Each row of a before or after table is a point. The points were changed in one or more steps. Then noise was added and the rows were shuffled. The steps act on columns, c1 being the first. Name the steps. A step turns or swaps two columns, mirrors them in a line or flattens them onto one, adds a multiple of one to another, or multiplies or shifts one. Angles are multiples of 10 degrees, from the lower column toward the higher: turns from -170 to 170, lines from 10 to 170 but not 90. Use the fewest steps. Two steps may share a column if one is a turn and the other turns, adds or multiplies; they go together, in the order done. Otherwise the lowest column goes first.
(in the rows, 128 means zero)

Before (14 x 3)
[[113 137 159]
 [ 99 116 127]
 [178  63  98]
 [118 120 101]
 [119 163 168]
 [173  79 126]
 [119 136 127]
 [107 150 152]
 [ 99 171 140]
 [158 133 155]
 [115  52  69]
 [ 72 123 146]
 [ 96 122 113]
 [168  90 113]]
After (14 x 3)
[[ 97 154 133]
 [106 119  98]
 [138 131 164]
 [105 120 114]
 [181  63 124]
 [166  79 150]
 [121 135 124]
 [168  85 132]
 [ 98 174 124]
 [128 117 100]
 [ 67 124 116]
 [ 98 164 155]
 [ 97 140 145]
 [145  54  72]]
Steps: turn c1 and c3 by 30 degrees

Before (14 x 6)
[[107 139 145 131 105 137]
 [153 114 105 152  86 138]
 [128 143 133 128  88 126]
 [145 117 146 137 132  85]
 [108 124  63 150  86 102]
 [114 118 145 151  85 137]
 [102 145 134 182 105 113]
 [107 174 144 155 172 118]
 [102 118 137 155 110 144]
 [124 169 125 149 249 143]
 [114 119 137 141 104 114]
 [147 135 135 150 130 106]
 [133 156 140 146 142 116]
 [110 118 131 136 138 127]]
After (14 x 6)
[[128 135 134 127  89 142]
 [158 155 141 103 174 166]
 [151 130 128 123 252 173]
 [180 149 133 102 104 137]
 [137 163 147 144 133 102]
 [150 118 143 116  84 122]
 [149 151 134 147 130 126]
 [142 138 136 113 105 115]
 [151 151  60 108  88 115]
 [146 149 139 135 143 150]
 [154 110 137 101 111 123]
 [131 126 146 108 105 140]
 [153 115 105 152  85 119]
 [135 126 130 109 135 119]]
Steps: swap c1 and c4; turn c2 and c6 by 70 degrees

Before (14 x 8)
[[ 92  77  78 109 167  80 148 105]
 [114 156 127 177 101 142 131 222]
 [148  95 155 147 103 111 166 118]
 [117 141 121 198 128 148 121 202]
 [176 132 120 154 127 124 169  79]
 [180 142 145 135 138 127 144 156]
 [115 168  81 179 124 104 136 192]
 [ 88 126 115 124 160 105 143  67]
 [181 131 139 117 139 118 142 126]
 [100 131 102  96 166  88 151  92]
 [175 131 136 140  84 107 122 130]
 [104 161 121 178 138  93 172 181]
 [167 121 114 148 115 144 180 118]
 [126 171 113 141 100 146 155 193]]
After (14 x 8)
[[114 123 126 177  99 136 102  31]
 [142 100 159 147 103 114 136 149]
 [106 139 116 176 139  92 145  67]
 [170 125 123 147 116 144 151 137]
 [126 143  79 179 127 101 108  54]
 [ 89 148 111 122 161 104 113 187]
 [177 149 126 157 128 121 135 171]
 [175 130 153 136 137 129 115  97]
 [118 114 119 196 125 147  91  53]
 [128 147 110 144 101 144 125  53]
 [110 144  99  96 166  93 121 159]
 [102  88  74 109 168  78 117 168]
 [173 129 146 139  83 105  91 123]
 [177 130 149 118 139 117 112 130]]
Steps: turn c1 and c3 by 10 degrees; mirror c2 and c8 in the line at 170 degrees; shift c7 by -30

Before (9 x 9)
[[121  99  93 119 162 138 147 169  63]
 [ 99 118  96  92 103 148 125 156  89]
 [191  52 104 176 157 167 117 154 111]
 [132  99 139 147 108 103 187 109 164]
 [100 166 116 110 110 151 167 174 105]
 [ 96 122 180 164  91 123 178 100 117]
 [111 159 126 142  99 133 178  73 121]
 [ 91 104 101 123 173 150 121 172 139]
 [149 103 124  98 173 147 110 170 102]]
After (9 x 9)
[[190  49 143  73 155 166 118 154 112]
 [ 99 123 191 133  92 123 178 102 117]
 [152 103 103 144 171 146 109 171 104]
 [ 97 119  82 139 102 148 121 155  89]
 [102 167 109 135 108 148 166 173 104]
 [110 163 139 115 100 133 181  70 123]
 [121  98  97 114 165 137 147 167  62]
 [132  96 143 120 109 102 188 110 164]
 [ 92 108 102 113 173 146 122 170 138]]
Steps: mirror c3 and c4 in the line at 20 degrees

Before (13 x 12)
[[101 156 145 122 103 101 161 160  95  65  88 125]
 [106 142 156  92 105 163 168 108 141 158 169 128]
 [147  80 112 140 144 106  81 127 174 104  72 104]
 [142 167 160 151 114  97 165 158  89 137  67  94]
 [ 85 155 127 128 128  98 200 143 134 112  74 130]
 [141 186 131 196 111 121 161 121 118  94 112 110]
 [163 169 158 128 139 126 172 142 135  90  74 109]
 [176  77 130 139 135  48  90  78 194  97 125  98]
 [106 143 131  92 176 131 137 129 138 139 164 101]
 [169  75  85 129 109  84 122  89 177  89 119  55]
 [137 130 134 124 149 135 166 180 145 137 168 141]
 [119 127 174 177 133 113 182 142 111  83  75  91]
 [139 105 117 107 153 122 155 104 111 126 125 138]]
After (13 x 12)
[[105 142  96  91 106 165 169 108 142 157 170 128]
 [ 85 134  67 129 126  98 202 142 156 109  75 130]
 [164 134  97 129 142 127 172 141 168  90  74 109]
 [148 175  51 139 144 107  81 127  80 102  72 105]
 [101  94  87 122 104 100 162 157 156  67  91 125]
 [143  89 104 150 117  97 163 157 168 137  68  94]
 [139 111  58 106 154 120 155 102 105 127 123 138]
 [175 193  69 137 132  51  90  80  78  96 125  99]
 [141 120  69 196 109 121 160 119 186  94 111 110]
 [169 176  27 130 107  85 124  91  74  88 119  57]
 [121 111 114 179 133 112 179 143 125  82  77  91]
 [104 142  72  90 175 131 136 129 141 139 164  99]
 [136 146  72 123 149 136 166 180 130 135 172 142]]
Steps: swap c2 and c9; shift c3 by -60

Before (12 x 14)
[[146  85 147 126 116 165 162 120  93 122 129 133  62 130]
 [ 86 102 148 154  88 117 162 139 121 140 177 146 167 153]
 [158 142 116 155 122 159  77 157 155 121 166 147 111 150]
 [148 212 152 150  91 121  74  91 102 100 149 114  93 146]
 [155 106 121 104 160 103  68 125 133 170 101 119 130 150]
 [130  87 151 156 104 151 127 107  91 165  73 119 154  79]
 [119  96 131 151 118 121 116 117 101 105 154 170  90 122]
 [151  81 153  51 107 122 106 114 101 132 114  86 170  66]
 [149 132  79 160 122 132 137 104 142 103 177 140  83 160]
 [136  86 119  37  94 134 152 135  95 105  89 160 126 101]
 [156 101 140 149 156 175 112 137  85  95 118 152 169 147]
 [ 72 206 150  88 121 225 124 106 100 107 175 133 158  72]]
After (12 x 14)
[[ 37  85 134 136  93 134 105 144  97 104  88 156 121 102]
 [ 89 205 130  69 130 226 119 125 101 108 176 122 165  72]
 [150  95 101 118 137 122 115 145 101 105 155 156 103 122]
 [151 211  88 147 166 121  75 112 101 101 151 100 117 146]
 [148 102 145 155 153 176 148 139  85  96 117 149 169 147]
 [ 51  80 136 151 143 121  99 107 101 131 115  90 178  65]
 [155  86 127 130 120 151 106 119  92 168  73 112 162  79]
 [104 107 134 156 195 102 138 124 132 171 100 119 126 150]
 [161 131 136 148 117 133 125 126 142 102 178 127  61 162]
 [127  84  71 147  93 166 128 128  93 124 130 128  89 130]
 [153 104 137  88  83 119 101 138 121 138 177 146 172 154]
 [156 142 128 159 172 159 107 144 155 121 166 155 109 150]]
Steps: swap c1 and c4; mirror c3 and c13 in the line at 70 degrees; turn c5 and c7 by 70 degrees; flatten c8 and c12 onto the line at 60 degrees

Before (14 x 18)
[[ 79 118 102 143 109  89 109  96 147  84  97 132 171  80 136  91  89 150]
 [ 71 121 163 191 108 155 151  98 175 128 150 176 168 120 190 140 162 175]
 [109 100 125  89 125 115 170 118 130 128  81 135  94 136 136  95 131 127]
 [ 80 123 169 125 138 130 176 136 142 143 163  60 121 144 139 113 144 162]
 [122  97 119 137 117 135 146 148  81 121 117 105 129 153 145  66 140 116]
 [113 120 174 115 157 144 147 208 114 164 142 110  88 120  76  84 139 150]
 [138  91 137 130 143  92 126 127 130 117 102 142 143 154 157 100  61 130]
 [132  85 124 124 123 115 124 136 164 152  86 113 158 165  99  72 123 128]
 [139 120 164 135 151 126 190 127 104 193 154  83 107  90 102  89 148 134]
 [ 55 114 155 173  43 163 154 127 182 134 142 163 201 115 189 184 110 128]
 [125 177 152 116 115 175 163 132 122 166 175 107 114 129  94 101 126 180]
 [132 135 168 105 111 113 184 153 145 125 175 124 142 110 114  69 143 152]
 [101 103 143 153  85  86 130 131 141 144  87 128 105 152 145  51  91 128]
 [ 23 142 116 169  97 157 144 102 205 136 195 190 194 115 185 140 108 116]]
After (14 x 18)
[[133  85 124 124 122 113 149 161 164 155 102 110 158 161  99  67 126 125]
 [135 134 157 105 112 110 148 118 150 128 177 129 143 108 118  68 142 127]
 [ 71 122 151 192 104 155 136  92 173 126 128 176 171 117 198 140 160 141]
 [ 53 115 148 174  45 163 146 115 181 135 132 160 202 115 187 184 112 139]
 [127 176 145 116 115 173 134 101 120 165 169 110 112 124 102 102 127 119]
 [113 118 158 111 154 143 139 183 114 166 189 111  85 120  81  82 139 121]
 [ 80 115 107 147 112  88 134 125 149  84  82 128 173  77 138  93  88 130]
 [101 103 135 150  87  86 157 157 143 145 101 129 106 152 147  52  88 132]
 [ 79 123 160 126 138 129 151 108 143 144 160  63 120 142 144 113 144 131]
 [108  97 126  91 127 115 201 149 129 129  84 129  87 138 137  96 133 126]
 [ 24 140 121 167 100 159  93  66 209 134 163 187 193 112 180 137 109 135]
 [139 121 152 134 152 125 170 109 102 194 147  83 111  88 101  87 148 121]
 [122  97 120 136 121 135 157 151  81 120 129 105 133 152 142  66 139 127]
 [138  90 129 130 144  90 143 146 130 119 106 144 142 154 155 101  58 133]]
Steps: multiply c3 by 0.7; add -0.7 times c11 to c7; turn c8 and c11 by 40 degrees; flatten c15 and c18 onto the line at 10 degrees

Before (12 x 24)
[[154 128 111 151 132  59 164 110 113  80 178  95 123 157  94  90  77 180
  129  98 143 129 160  92]
 [143 109 114 126 137 132 155  74  95  84 184 127 147 142 110 118  87 178
  125 108 136 126 215  71]
 [111  92 108 120 107 147 157 169 140 131 127 115  86 144 117  94  73 135
  176 161 122  81 150 142]
 [142 140 160 108 115 125 107 153 160 148 109 165 174 132  93 120 157 126
  117  82 148 143 145  70]
 [149  76 114 155  86 126 182 142 134 144 135 172 112 185 146  93 122 163
  108 176 120  77 125 189]
 [136  54  86 112  84 139 132 146 101 127 129 145  60 168 113  89 133 127
  132 179 160  87 122 189]
 [113 134 156 108 111 119  94 125 150 129  80 164 138 191 104 146 158 109
  116  51  98 111 136  78]
 [108 167 165 101 103 136  87 115 181 154 131 146 125 145 102 193 138 138
  116  90 138 134 140  95]
 [ 91  46  82  96  82 135 142 125 165 173 125 148  71 172  94  76 129 171
  119 137 127  94 151 176]
 [131 111  98 137 138 117  91 147 170 145 136 147 151 170  99 161 121 108
  114  63 139 121 162  86]
 [143 139  62 170 111  82 219 116  86  80 183 116 139 141 102 102 125 145
  159 148 117 132 177  97]
 [147 127 130 146 111 124  81 135 168 132  89  91 137 139  88 150 142 132
  105 100 102 126 165  65]]
After (12 x 24)
[[114 133 156 126 111 116  94 106 149 131  81 133 138 191  54 147 156 168
  166  60  99 109 138  77]
 [111  91 109 169 106 147 157 121 140 132 126 127  87 143  65  93  72 114
   73 144 123  80 151 140]
 [148 127 131 134 112 125  83 144 168 132  89 137 136 138  39 150 141  91
  158 109 100 126 165  63]
 [154 129 110 111 132  59 164 151 114  80 177  90 122 157  44  91  77  78
  138  98 143 128 161  91]
 [ 93  47  81 125  82 135 141  97 165 171 124  81  72 172  43  74 129 132
  134 138 128  94 150 175]
 [142 108 114  75 136 132 153 125  95  82 183  80 148 141  59 118  88 110
  135 108 136 126 214  71]
 [107 166 164 116 104 135  86 101 181 155 129 113 126 145  52 193 136 141
  153  98 136 135 137  94]
 [137  53  86 144  85 140 131 112 100 127 129 123  60 168  63  90 131 143
  105 174 160  86 121 187]
 [131 111  99 149 138 115  92 135 170 146 136 141 150 169  49 162 120 153
  162  72 139 122 162  86]
 [149  77 116 142  88 126 182 154 135 145 135  80 112 186  96  92 122 157
  130 179 119  77 125 188]
 [143 140  63 117 113  83 220 169  88  79 184 117 139 141  53 103 127 109
   94 137 118 132 179  95]
 [141 139 161 153 114 126 107 107 160 147 107 117 173 134  45 119 156 165
  154  89 147 142 145  70]]
Steps: swap c4 and c8; turn c12 and c18 by 110 degrees; shift c15 by -50; mirror c19 and c20 in the line at 100 degrees

Before (9 x 32)
[[ 88 113 156 102 150  75  71 181 196 149 105 147  78 175  98  84 186 177
  163 110 149 107 152 150 102 105 119 107  85 164  82 167]
 [ 91 108 113  93 126 104  70  92 127 144  96 104 159  92 133  87 135 140
   90 133  98  91 197 110 102 163 117 111  95 116 148 161]
 [169 102 122 154 114 134 147  86 196 118  98 141 102 142 168 164 173 110
   83  81 134 103 107 151 120 160 135  92  67 158 143 149]
 [187 151 101  81  90 133  85 118 112 156 125 138  77  94 176 111 139 167
   87 124 125 193 136 114 140 174 169 173 129 179 137 169]
 [189  93 177 118 146 159 156 118 133 106 158 134 167 184  79  97 137 143
  105 102 156 150 119 141 147 137 114 140 112 125 161 138]
 [169  92 158 152 102  70 128 114 118  95 129  78 137 110 149 144  91 119
  144 129 144 110 135 111 131 103 109 140 124  85 110 158]
 [122  95 172 126 123  70 138 139 120  61  95 129 159 169 129 100 148 119
  103 168 114 148 141 150 105 150  97 170  70 184 107 120]
 [ 92 128  95 103 156 137  62 181 201 151 124 149 162 183 113 154 101 102
  182 150 175 136 126 154 122 197 100 132 117 104 163 149]
 [111 180 112 140 138 144  65 180 103 145 185 155 169 104 138 110 167 152
  155  95 145  93 106  95 104 132  77 116 104  96  89 148]]
After (9 x 32)
[[111 167 111 140 139 145  65 139 104 145  51 155 169 104 138 110  76 152
  156  94 146  92 107  95 103 132  77 116 104  97  89 147]
 [186 139  91  81  91 132  85 130 112 156 137 137  77  94 176 111 105 168
   87 123 125 192 136 114 141 173 168 173 130 179 137 161]
 [ 90 186  85 101 149  75  70  77 197 149 103 147  79 175  99  84 144 175
  163 111 149 105 152 150 101 105 119 107  84 164  82 109]
 [ 91 102 114 103 155 137  63  89 201 152  90 150 162 183 111 154 128 103
  183 150 176 135 126 153 121 198 102 132 117 102 163 163]
 [169  91  93 153 102  70 127 137 119  96 138  78 136 111 148 144 164 119
  143 128 144 109 134 111 131 103 109 140 125  84 109 104]
 [ 92 134  97  92 126 104  70 126 127 144 176 105 159  93 133  88 147 139
   88 134  97  90 198 110 102 163 116 111  95 116 148 148]
 [169 173 108 153 114 134 148 132 194 117 180 141 102 141 167 163 154 110
   81  81 134 102 107 151 120 160 135  93  67 159 143 137]
 [121 147 129 125 124  68 136  95 120  61 141 130 159 168 129 101 160 118
  104 168 113 148 140 150 106 150  97 169  70 185 107  84]
 [188 138 110 118 145 160 157 157 134 106 117 132 167 184  80  97 164 143
  105 102 156 149 120 141 148 138 115 141 113 124 161  81]]
Steps: turn c2 and c17 by -90 degrees; mirror c3 and c32 in the line at 130 degrees; turn c8 and c11 by -130 degrees
